Each row of a before or after table is a point. One or more steps were done to the points. Then noise was added and the rows were shuffled. The steps act on how far a point lies along the listed directions, d1 being the first. Write out the steps. A step turns or swaps two directions, mirrors them in a line or flattens them onto one, adds a multiple of one to another, or multiplies one. Angles are multiples of 10 degrees, from the lower direction toward the higher: turns from -170 to 170, lines from 10 to 170 but not 90. Use the fewest steps. Two steps may share a direction if one is a turn and the other turns, adds or multiplies; they go together, in the order done. Otherwise the lowest direction goes first.

Directions:
(1): [-42  -3 -34]
(2): [-12 -49  19]
Before, 12 rows:
[[-55  14 -71]
 [-24 -52  20]
 [ 21  28 -14]
 [ 10 -39   5]
 [-68 -23 -44]
 [-14  22  -5]
 [-71   0 -60]
 [  6  24  -4]
 [ -3   1   4]
 [-13  12  -7]
 [ -3 -40  -2]
 [  3 -13   4]]
After:
[[ 40  16  -1]
 [ 26 -62  55]
 [ -8 -85  29]
 [-25 -13   5]
 [ 45  12  41]
 [  0 -82  44]
 [-13 -10   9]
 [ 41   8   4]
 [  7   9  -1]
 [-23  -3 -26]
 [ -4   5   4]
 [-21  -3 -11]]
Steps: turn d1 and d2 by 110 degrees

Directions:
(1): [-12   8 -27 -47 -49  13]
(2): [ 22 -50 -36  25 -11  26]
(3): [-47 -47  -2 -19  16 -27]
(4): [ -7 -20  51  19 -48   2]
Before:
[[-13 -22  35  17  21 -12]
 [ -8  -6  -3  11   8   3]
 [ 44  56 -64 -27  27  12]
 [ 29  34  12  -3   9  -2]
 [ 25  33  -2  -2   0  24]
 [  5  74 -21 -32  44   9]
 [ 20   4  -9  17 -22  32]
 [  3  34   2  16  22 -10]
 [ 39  27 -49 -19  58 -10]
 [-11 -38 -27   4  26 -27]
 [ 11  20  40  11  10 -10]
 [ -9 -19 -53  23  95 -16]
 [-14  24  30  -8 -17   3]]
After (13 x 6):
[[-12 -19   9 -10  31 -27]
 [-32 -21  -2 -23  20 -10]
 [  2  -4  -4  12   0  10]
 [ 32   9  10  32  22  11]
 [-16 -15 -34 -19  10  12]
 [-60 -18  60 -11  11 -26]
 [-56 -59  28 -30 -26 -39]
 [ 28 -15  17  30 -40   6]
 [  6  -2   8   7  46 -16]
 [ -7 -62  48  74 -39  12]
 [-23  -9  13  19  19 -24]
 [-10  34   3 -11  31  -5]
 [-20 -66  43   1 -25 -30]]
Steps: turn d1 and d2 by -30 degrees; turn d3 and d4 by 150 degrees

Directions:
(1): [-47 -30 -29 -31  22  41 -22  32  -2]
(2): [ 10  -4 -26   5   3 -55 -46  27 -44]
(3): [-14  43  23 -33  53 -25 -23 -10  29]
(4): [ 18  18 -35  -6 -23 -14  10  50  58]
Before, 9 rows:
[[ 36  20  24  24 -11 -40 -12 -37  -2]
 [-15 -14  22   0  19  -4 -21 -15 -21]
 [ 61  30   0  37  -4 -68  -5   8  -6]
 [ 26 -11  15  19 -22 -39  12 -28 -31]
 [ 16  25   6   0  28 -83 -38 -14 -24]
 [  5  40   1 -24  26 -63 -34  18 -13]
 [ -1  29   0 -12  24  11  22   5  56]
 [-32   6  41 -23  63  -9 -40 -31 -34]
 [ 15   4  24  29  15 -24   2 -22 -52]]
After (9 x 9):
[[ 26  10 -41  13  -3 -48 -13  41   3]
 [-10 -30  24  18   1  13  -9 -25 -32]
 [ 29 -24   9  45 -51  12  50 -42 -14]
 [  8   7  41  -5   3  -4  36 -51   8]
 [ 31  13  34  27 -20 -15  13 -50   9]
 [ -4 -51  23  33 -13  13 -10 -34 -97]
 [ 27 -16  -9  29 -63  14  46   3 -17]
 [  1   4  41  27  16  15  27 -47 -33]
 [ 56  20  21  38 -21   8  59 -20  45]]
Steps: turn d1 and d3 by 20 degrees; turn d2 and d3 by -140 degrees; multiply d4 by 1.3

Directions:
(1): [  7 -19 -28 -68  37 -44 -35  14  -3  -2  -5  30]
(2): [-12  27   7 -27 -17  -5  71  30 -33  15   4  47]
(3): [-30  37 -17 -30  -7 -30  18 -11 -11 -12 -38 -70]
(4): [ 31  -9 -50 -23 -55  22   8 -29  -4 -52  17   7]
Before:
[[-38  46  16 -15  -8 -29  46  12 -25  18 -30 -46]
 [ -5  14  -6 -42  45 -52 -25  14   2   5 -32 -23]
 [-22  42 -20 -28 -47 -24  76   5 -41 -35 -13 -13]
 [  6  -5   4  40 -32  39  20 -22   5 -15  10  -9]
 [  2  -8 -34 -65  10 -23 -26 -32  12 -23 -15  -9]
 [  3 -15  10 -11  17 -15  -4  31 -21  22  11   9]
 [ 30 -13  -6  31 -28  31 -31 -33  25 -11  19   4]
 [ -3  -7   2  44 -24  22 -24 -12  13  -9  35  -9]
 [ 17 -18   6  52 -10  41 -25 -31  15  -2  15 -25]]
After:
[[  2  -2 -10 -20 -16  -5  12  11 -30  -2   0 -24]
 [-12   9  25  18  30 -21 -38  -5  14  28 -18 -30]
 [ -3 -14   2  11  27   0 -36 -19   8  14 -11 -44]
 [-17  -7  15  11  27  -4  -4   2   5  10  -6  -6]
 [-27   6   2  16   9 -15 -32  -3  11   4  13 -28]
 [ 36  -5 -21   3 -23  19 -12 -13   3 -37   8  17]
 [ 10 -17  18  19  -9   7  38  35 -28   3  41  96]
 [  3 -24  20  15  18  21 -26 -21  22  13  16  32]
 [ 34 -18 -21 -12 -51  22  28  -5 -15 -27  39  61]]
Steps: multiply d1 by 0; turn d3 and d4 by 150 degrees

Directions:
(1): [ 11 -57  60  -1  24  54  53   6  -8 -12   5  56 -17  -4  -1  13  41  12
   0 -15]
(2): [ -3  10   6 -38 -41 -22  -2 -88  35  -2  52  36   5 -28 -16   6  29 -16
  17   7]
(3): [ 22 -41   9  28 -36 -36  62 -41 -24  27 -34 -48   3  -1  16   1   0 -46
 -14 -24]
(4): [ 29  -5 -22  34  56 -27  -5 -35 -38  10  20 -14   9 -57  -8  16  10  72
   5 -19]
Before, 13 rows:
[[  1  20  -9   7 -29 -27  -5  14  -7   4 -34 -46  13  21  22 -21 -20 -48
   -9   2]
 [  2  -5  33 -21 -27  30   7 -44  28  -7  32  53 -20  -6  -8  -6  30 -10
   19  17]
 [ -7 -18  29  -5   5  36  13  -2   9  -1   1   8  -9  10  -8   7   1 -12
    9  -9]
 [ 11   6 -31  42   8 -50  -1  10 -17   8 -26 -65  17   2  22  -8 -50 -21
   -5   1]
 [  2 -23  20  -5  -2  10  23 -35   2  -5  36  51   1 -25  -5  -2  31  -6
   14 -18]
 [ -2  -4   2 -17  14  22 -24  39  -6   0   6   7   8   0 -18  17   5  10
  -14  -6]
 [ 12 -10  19  16  34  43  19  14 -20   7  16  18  -6 -16  -6  18  12  25
   11  -5]
 [-14   8  52 -68 -16  38 -15 -43  42 -38  53  88  -7  -8 -18  11  55  -6
   17  21]
 [  9  18 -27   4 -11 -45  -9  -2  -3   7  -6 -26  -2   9  -2 -17 -31 -17
   10   6]
 [ -2  33 -26   0  -8  -9 -17  17  12   7 -26 -29  -3   7  -4 -18 -25  -1
   -2   4]
 [-20 -29  41 -36 -53  18  22  -5  36  -8   4  52  -5  21 -10  -9  13 -49
    8   9]
 [-21  -4 -34  -5  -8 -12  -7  45  -2   0 -14 -55  -6  14  16  -1  -5   2
    0   5]
 [ -9  -7  49 -54 -21  21 -18 -42  49 -27  49  74  -5   3 -12  -5  41 -30
    8   3]]
After (13 x 20):
[[-15  52 -35   6  40  -6 -71  57  16 -26  10 -12  10  10   7 -11 -50  23
   11  30]
 [ -1 -19  25  -1  11  34  14  -4   5   0   4   6 -10   4 -10   8   2  -9
   12  -8]
 [ 27 -45  31  31 -23  13  56 -19 -20  21 -29 -16 -20   3  18  -6  13 -25
   -6  -7]
 [  3  30 -33   5   7 -28 -28  24  -2   0  -2 -16  -5  15  -2 -15 -33   0
   14   9]
 [  3 -13  10 -29 -27  -3  -3 -31   4   8  29  12  16 -18 -24  20  24 -19
  -10 -12]
 [ 31 -66  58  10 -51 -22  96 -78 -21  18 -33 -17   0  -8  21  12  41 -67
  -17 -29]
 [ 12 -10  28  -2   1  32  28 -22  -3   9  30  30  -5 -20  -9  21  24  -1
   14   0]
 [  0 -48  27   7 -12  12  37  29  -9   4 -31   7  -7  14   4  -5  -4 -24
   -7  -9]
 [-28  17 -37 -33 -12 -10 -35  21  22 -13  25 -21  -3  -3   1   2   9  17
   17  18]
 [ -3  42 -24 -14 -15 -16 -26 -12  26   2   0 -13   0  -9 -11 -13 -11  -3
    5  10]
 [-15  47 -24  -4  18   3 -60  55   3 -17  -9 -15  11  15  10 -21 -20   6
    4  14]
 [ 13 -44  19  26  11  11  49  12 -30   6 -14  10  -4  -2  15  -7  10 -10
   -1 -28]
 [ 29 -63  52  20 -26 -13  61 -41 -16  11 -27 -18  -4   8  18   1  19 -63
  -19 -43]]
Steps: multiply d3 by 1.6; turn d2 and d3 by 120 degrees; multiply d4 by 0.4

Directions:
(1): [ -2  18  -7 -21  22  19 -15  -4  43  22  94   3  34   3 -28  10 -48  -2
  -6 -22 -36  50  -6  31  -5 -13 -43  -5  31 -38 -56 -10]
(2): [-17  21 -65 -18 -54   4   6 -25 -73 -47  16  37  29  20  39  16   9 -47
  13  31  17  32  -4 -31   1  12 -12   4  28 -48  -4 -23]
(3): [-31   7  12  18  23 -29  -4   3  29 -17  40  14 -14 -53 -19  -3  26 -69
 -65  25  32  20   6  14  49  -6  53 -51  -4 -20  32 -15]
(4): [ 37  10 -32  -1  50 -50  21 -33  18 -53  22  -5  -2  20 -14 -22  50  -4
  43 -61 -46 -29  43 -11  24  13   7  15 -21 -27  11 -40]
(5): [ -2  20  -8  47 -19  32 -30  -6 -27  -3 -31  -7   9 -53 -52  57  -3  43
  -7 -60   4  -7   9 -13  54  61  -3 -13  40 -25  -1   2]
(6): [ 30   4 -48  63   3  83  22 -18  -5  35   3  -9  -9  12  10 -30  21  16
 -51  14 -34  28 -15 -22  21 -18   0   1 -75 -20  -1 -14]
Before, 12 rows:
[[ -1   3  -2  -4   3  27  13   8  14  18  17   4  -5  28  29 -32  15 -12
  -29  51   4   1  -6 -12 -28 -48  11   6 -55  17  -7  -3]
 [-21  11  -7 -21  -3 -48   7 -16 -20 -29  22  27   0  -4  20  -5   9 -50
   13  17  18  -3  22  -9  10  -1  12 -12  14 -11  16  -4]
 [ 29   0 -26   4   4 -17  -9 -10 -25 -37 -16  -8  16  17 -29  19  13  29
   51 -73 -24 -15  26 -10  19  25 -34  35  32 -35 -13  -1]
 [  1  -4  17  16  -6  16  21   1   6  20 -14   1  -9   3  37 -23   4 -10
  -18  59  27   5 -14  -4 -16 -21  13 -16 -34  11  16   8]
 [ 13   7 -39 -37 -32 -10   4  -2 -49 -26 -15  16  28  16  12  27 -12  12
   72 -21  -7 -14   6 -12 -19  29 -37  15  31  -5 -22 -17]
 [-18   5 -28 -15 -12   9 -13 -13 -45 -16 -14  -6  24   9   2  32 -17  36
   50 -35   0  -7   2  -9 -13  40 -36  17  50 -18 -20  -9]
 [ 15 -19  -6  -8 -13   8  23  13 -38  13 -51   0 -22  20  36 -18   8  20
    7  24  16 -21   9  -6 -20  -1   6  14 -39  27   0  -2]
 [ 26   9 -13  16   6  29   1  -9 -10   9 -36 -12   0  27 -20  17 -11  67
   33 -49 -34 -19   8  -9   1  42 -28  20  -4  11 -22   7]
 [ -1 -16  16 -10   2 -23  19  16  -1  27 -45  20 -14  39  45 -27  17 -14
  -13  41  19 -19 -19   1 -27 -29  19   2 -50  42  22   9]
 [  2  -4  30 -39   0 -25   5  15   9  -4  13  -3   9  21  16  -7  -6 -23
   21  20   0  -8   5  13 -30 -23  -7   8  22   8   0  -2]
 [ -4 -10  -2   9 -12   9  13   5 -10   9 -16   2  -7   0   5   0   3  -6
    8  42  -1  13 -17   2  -4 -14   2  -8 -14  -5  14   2]
 [-16 -11  31  -9   5  -1   0  20 -12  14  -2   0 -14 -15   9  -8   0 -15
    9  25  28   9 -10  21 -13   0  23 -18  -3  12  27  18]]
After (12 x 32):
[[ -3   3   5   2   4 -45   6  -5 -23 -43 -61   6 -20   2  -6  13  31   5
   28 -20  18 -47  25 -14  19  49  28  -5   4  22  31   1]
 [ 13  -5   8  -1   2  13  21   7   6  10   8  -6  -4  22  25 -29  14 -24
  -15  39  -7   3  -2  -1 -14 -35   6   3 -27   2  12  -9]
 [ -2  -6   0  16 -16  31   4   6 -10  25 -18  -4   0  -5  -7  13 -15  17
    9  28  -8  17 -22   4  -4  -5 -12  -6  -2  -6   0   8]
 [  4  19 -21  40 -16  80  -5   1  -8  34   1  -3   6   0  -3   3   6  28
  -44  15  -4  10 -10 -24   5 -13  -2   1 -41  -7 -17  -2]
 [ 20 -12 -15   6 -21  37  15  11 -46  26 -51  -5 -12  15  22  -1  -7  46
    7   5   4 -13   5  -8 -15  11 -11  17 -29  17 -16   1]
 [ -7  -7  14 -11  -7  40   0  16 -16  40  16  -2   3   7  16  -8 -26   6
   12  25   6  33 -25  20 -31 -10 -11  -2  -3   3  -5  21]
 [ 19   1 -22  21 -18  55   9   3 -20  58 -34  12  11  47  30  -6 -12  36
  -17  11 -17  11 -34  -9 -20 -13 -27  16 -46  11 -19   7]
 [  8   7   3  32 -25  70   4  -3  -6  46 -10  -5  14  -1  16   7 -30  36
  -14  28   7  24 -24  -6 -13  -2 -25  -6 -10  -7 -20  15]
 [ 11 -15  -3 -21   5 -49  23  12 -11 -28 -37   7 -16   2  18 -13  32 -19
   38   8  15 -44  14  -5  -6   4  23  -6 -24  33  29 -15]
 [ 10   7 -10 -15  25 -13  15 -17  14  10  45   6   4  24  12 -26 -10 -10
   19  -4 -30   6  17   2  -9 -22 -19   9 -14  -6 -15  -3]
 [ 21 -16   0 -14  34 -95   8  -6  -4 -75 -24  -3 -14  14 -14 -15  58 -23
   51 -49   1 -48  47  -6  23  10  18  21   7 -11  34  -9]
 [-33 -19  14 -21  16 -53   2   3 -16 -31 -35  -5 -16  -5  18  -4  23 -13
   26   7  37 -37  11   0 -11  14  25  -4  14  22  33  -5]]
Steps: swap d1 and d3; multiply d2 by 0; multiply d4 by 1.6; turn d5 and d6 by -70 degrees

Directions:
(1): [-33  52  15  19  26  20  34 -18 -29 -68  41 -26 -17 -27  51 -38  51  -5
  25 -11  16  25  43 -27 -28 -19 -15  -6  -4  13 -67  21  17  14  14 -16
   3  45 -21 -56  33 -48 -32 -57   4 -22  59   6 -12  20 -18  -5  36   2
 -20 -42  22  29 -28 -13  -4  38  40  18]
(2): [ 25  18 -15 -45  17   0   6 -23  43  -9 -11  10  28 -22  -1  35  -8  -8
 -22 -79  13  10  54   8  13 -50   1  48 -22   3  52 -12 -11   5 -15  15
  12 -54  -5 -26   3   1 -14   0   9 -21  40 -54  -9  -7   3  84   5 -64
  -9  -4  18  30  28  67 -21  68   6 -37]
(3): [ 29  39  -6  42  19  36 -25  -8  34 -55  12  52 -34  14 -24  12   0 -56
 -45  19  20 -25 -29 -35  27  -8 -42   5 -52 -16  51  11  21 -12 -14 -26
 -25 -43 -13  -3 -21  45 -33 -49 -25 -23 -20  45  -5  47  38 -47  27  25
  13   0  26  58 -13  20  18 -31  22 -36]
(4): [ 37 -28 -51  50  10  37  -8  23   7  20  19 -21  21 -38 -10 -28   4  42
  26   6 -23   9  35 -43 -16 -24 -26 -13 -49  -6 -16  15   4 -24  -6 -45
  83 -52 -29  42  30  35  -2 -40  16   0   2  21 -19 -25 -34  -3  -8 -63
  36  37   9 -48  41 -39 -14 -27  50  -3]
Before:
[[  2 -20   2  10  -8 -11 -16  15  -7  18  -6  13  -9  26 -14   7 -22  -1
   -6  37  -3 -16 -39  10  10  27   3  -2   5  -9  18  -5   2  -7  -9   7
  -12   3  12  27 -18  21  19  17  -7  10 -33  15  12   3  21 -26  -5  31
    5  17 -17 -16   3 -12   4 -37 -17   1]
 [-18  14  15 -23  -1  -9   2 -11  -6 -10  -3  -9  -8   8  16   7   7 -19
   -8 -13  13   3  -7  22  -2  -4   2  11  10  -2   2  -9   0   1   0  14
  -24  20   3 -24  -1 -17   1   7 -11  -6  11 -11   2  10  19  16   2  19
  -17 -20  -1  26 -13  20   8  19 -16   4]
 [  5 -22   1 -29 -18 -18  -4   6  10  27 -22   6  14  10 -12  20 -18  10
   -5  -7  -5 -10  -2  31  12   2  20  10  16   1  20 -13  -8  -8  -5  26
    3  -5   9   5 -13   1  21  39   0  15  -6 -15   1  -5   1  22 -13 -11
    1  10 -15  -6  13  21  -3   9 -25  -1]
 [-11   1  11   3  -2   2   6  11 -19  -2  11 -10  -4  -1   4 -12   8   1
   12  14  -8   6   2  -4  -9  12   1  -5  13   8 -27   3   0   4   7   1
    0  18  -2  -2  15 -23  -4  -4  -1   7   8   5   1  -9  -6  -6   4  12
   -1 -14  -3  -7  -9 -18   4  -5   4  13]
 [  0  -2   1  -3 -15  -3  -3   9   4  12   1   2  -1   0  -1   0 -15  -2
   -3  11   3  -3 -13   1   6   8   7  -7  11  -3   6  -5 -12   1  -3   5
   -9  -2   6   5  -4   3   7   4  -6  12  -8   7   5   5  -1 -12   1  11
    6  -4  -2  -1   1  -3  -3 -10  -1   3]
 [  6   6  -7   3   6  15  15  -2  -3 -10   6   2   9  -8   5  -9  12   3
    8 -12   4   4  15  -8  -2 -15  -4  10  -8  -1  -6  -2  -2   4  -2  -1
   15  -9  -8 -11   7   5  -3  -2   3 -14  18 -11   1  -1  -9  12  11 -21
    7   2   4   1   0   2  -6  27  11  -3]
 [ -2  -6  -6  -2   2   2  -1  -5  -1   3   8  -5  11 -13  -1   1   3   7
    6 -11  -3   2  15  -4  -4  -7   0   3   8   5  -6   3   3   2  -4   1
   16  -1  -8   3   0  -9   0  -3   9  -9  14  -5  -6 -11  -6  10  -6 -10
    5   1   1 -10  11  -3  -5   7   6   5]
 [ -3  23  -6  -1  11   9  20  -9  -3 -25  17  -8  -7 -14  21 -14  21  -2
    9 -15  -1  10  29 -11 -10 -18  -4  13  -8   6 -22  14   2   4  -3 -10
    8   7 -12 -20  10 -13 -15 -24   7 -13  23  -5 -14   7 -10  10  13 -15
   -5 -19  12  20  -3   1  -2  16  15   9]
 [ -1   2  -6 -18   6   6   0  -8  23   2  -3   1  10 -14   6  14  -3  -1
   -5 -27   7  10  21   8   8 -18   4  23   3   5  16  -1  -8   3 -25  12
    3 -19   4 -13   6  -8  -1   2   6 -10  10 -28  -3   0   6  32  -3 -21
   -3  -7  13   4  11  35  -9  24  -1   1]
 [  6  10  -8   6   3  12   1  -5  20 -15   9   8  -1  -8  -4   7   3 -19
  -10  -8   6   3   4  -5   8   1  -7  -2 -17   5  13  -2  -3   1  -6  -6
    1 -12  -3  -6   1   4  -6  -8   1  -5   5   4   1  12   6  -2   1   2
    4  -1   7  21   8  14   1   7   1  -7]
 [ 14   4  -7   4  11   7   7  -9  13 -15   4  -6  11 -12   2   0   3  -3
    2 -24   4   5  26  -4  -4 -21  -3  10 -13  -5   9   5  -1   8  -4  -2
   12 -25  -9  -4  10  11 -12  -8   1 -11   5 -14   0 -12  -4  28   5 -35
    5  -3  10   5  10   7  -8  17   7 -15]]
After:
[[-13 -32  10  42 -19 -10 -22  31 -33  23   0   6 -29  39 -14 -16 -18   3
    8  88 -11 -22 -71   2   1  59   2 -33  17 -12 -15   3  10 -11   0  -5
  -16  36  14  46 -18  23  27  15 -14  21 -60  53  17   6  19 -82  -7  71
   11  20 -27 -36 -15 -55  18 -83 -19  24]
 [  3  27 -11 -15  16   6  22 -14  10 -27  14  -7   2 -20  23  -4  20  -3
    5 -38   2  13  45  -9  -8 -32  -2  27 -13   8  -8  10  -1   6  -7  -6
   11  -7 -12 -27  10 -14 -18 -24  10 -17  34 -22 -17   6 -11  35  14 -34
   -9 -20  17  27   5  21  -9  36  17  -1]
 [ 14  13 -15  -1   8  14   2  -9  31 -16   8  10   7 -15  -4  12   0 -19
  -14 -27   8   6  19  -6  10 -12  -6  10 -25   7  25  -4  -6   1 -11  -6
    8 -29  -5 -10   2   7  -9 -10   5  -9  15  -8  -3   9   3  17   3 -17
    4   0  11  25  19  27  -4  23   5 -15]
 [  0  -4  -5 -12   4  -2   0  -9   5   3   5  -4  16 -15  -1   8   1   5
    3 -25   0   4  23   0  -2 -12   2  12   8   6   1  -1   1   4  -5   6
   15  -6  -8  -3   0 -13  -2   0  10 -12  20 -16  -8 -12  -4  26  -5 -17
    2  -3   2  -6  14   8  -9  20   3  -1]
 [ 17  17 -16 -52  19   5   5 -26  56  -6 -11  10  32 -30   5  41  -9  -8
  -22 -88  18  18  61  14  19 -54   5  59 -15   7  55 -10 -17   7 -36  23
   10 -59   1 -34   7  -7 -11   3  12 -26  40 -68 -10  -4  10  95  -1 -67
  -10 -11  28  30  30  87 -22  74   4 -29]
 [-10  22  10 -26   6  -4  -1 -16   8 -17  -1   0  -7   4  13  16   4 -28
  -18 -25  17   3   0  17   4 -14  -3  19  -2  -3  18 -11   2   1  -5  14
  -25   3   0 -29  -2 -11  -5   0 -13 -13  16 -16   0  14  24  25   7   9
  -17 -21   6  36  -9  35   7  27 -10  -8]
 [ 28  12 -17 -26  20   4  12 -22  37 -16  -1  -3  28 -26   3  21  -4  -6
   -9 -72  11  13  60   2   2 -51   0  39 -23  -3  38  -2  -9  11 -11   9
   21 -54 -12 -20  10  10 -19  -5   8 -21  30 -49  -5 -18  -4  80   7 -75
   -1  -7  20  21  28  46 -21  59  10 -36]
 [-22  -5  20  18  -7   1   4  18 -35   0  14 -12 -16   9   6 -22  10   2
   18  43 -12   1 -20  -7 -13  31   0 -22  23   7 -45   8   5   3  12  -3
   -8  39   1   5  13 -24   0  -1  -5  16  -8  24   4  -4  -6 -36   2  36
    2 -15  -9 -15 -20 -40  13 -30   1  27]
 [ -4  -6   3   7 -18  -3  -5  14  -5  13   5   1  -8   4  -2  -6 -13  -1
    2  27   0  -6 -23  -2   4  16   6 -17  13  -4  -3  -2  -9  -2   0   0
  -12   7   6  10  -4   4   8   4  -8  14 -17  19   6   7  -1 -30   2  24
    8  -3  -4  -6  -3 -17   2 -23  -1  11]
 [ 13  12 -10 -14  11  14  18 -10  10 -12   1   3  20 -16   5   2  10   2
    1 -39   8   9  33  -2   2 -31  -2  27 -15   1   9  -6  -6   6  -7   5
   19 -25  -8 -19   9   3  -7   0   8 -20  32 -32  -2  -5  -8  42  13 -42
    2   0   8   9   9  26 -14  51  11 -15]
 [ 11 -13  -2 -43 -11 -17  -4  -3  25  19 -24  13  19   8 -14  31 -21   1
  -18 -29   1 -10  10  33  18 -12  19  25  10   1  40 -16 -12  -6 -10  32
    0 -19   7  -6 -15   1  14  39   1   8   3 -29  -2  -2   6  45  -9 -23
   -2   5  -8   8  18  43  -7  28 -27 -14]]
Steps: multiply d2 by 3; turn d3 and d4 by 20 degrees
